Each wall is flat, endless, passes through zero and stands at right angles to its row. A trip goes straight from one point to another. List the walls that it crosses, first one first.
(in the rows, 128 means zero)

Walls:
(1): [ 94 171 140]
(2): [228 157 133]
(3): [ 80 111 160]
(4): [ 92 157 140]
(5): [86 81 46]
(6): [ 81 143 127]
Trips:
[105  92 117] to [116 136 176] => 4, 1, 5
[204 146 107] to [151 132  99] => 5
[127 228 115] to [ 96 249 131] => none

Walls:
(1): [147  45 221  75 153 192 159  71 118 136 151 194  64  98]
(2): [ 72 170  67 135 172 150 151 164 164 108 139 180 154  81]
(3): [ 86  46 155 124 142 104 114 153 208 123 117  47  92  81]
(4): [179 104 108 174  69  82  52  76 134  91 148 163 132  59]
(5): [178 153  69  48 120 121  89 147 200  28 127 161  81 121]
(6): [119 122  82  53 115 111 101 113 153 136  99 165 101 150]
Trips:
[ 54 167 108 151 130 125 177 190 137 135  84  77 109  65] to [118 107 160  75 120  93 140 122 141 152 166 149 205  78] => 1, 4, 6
[159 107 112 126 124 132  97 130 126 154 121 128 117  84] to [140 162 147 131 209  94 167 153  78 100  96  67 182  88] => 6, 5, 1, 2, 4
[116 154 129 175 104 155 218 107 116 145 107 143 122 104] to [142 203 110  57 185  83 135 129  98 238  95 143 156 101] => 1, 6
[171 160 199  90  30 102 115 125 133  36  92  70 173  66] to [145 143 177 123 143 163 116 149  94 136 127 102 133 132] => 1, 5, 4, 3
[161 176  90  86  83  67 131  56  62  84 158  59 126 200] to [ 91  86 101  90 141 131 157 102 149 217 137 171  49 139] => 4, 1, 5, 3, 2
[ 78  87 132  95  78 163  97 146 159  90 153 163  75 121] to [194  93  91 140  81 166 182 139 109 149 157 162  88  84] => 3, 2, 6
[188 129 118 172 161 140 150 107 141  63 162 177 132 101] to [159 115 116 249 183 150 175 118 145 119  97 122 214 126] => 5, 1
[115  94 188 153  98 136 118 142 190 140  88 104 102 113] to [141 152 112 139 134  68 157 197  81 179  93 146 144 143] => 4, 1, 3, 2
[ 91 103  38  83 190 174  81  74 104 193 110 121 167 146] to [130 192  11 225 135  85  92  98  59 162  74 153 143 195] => 4
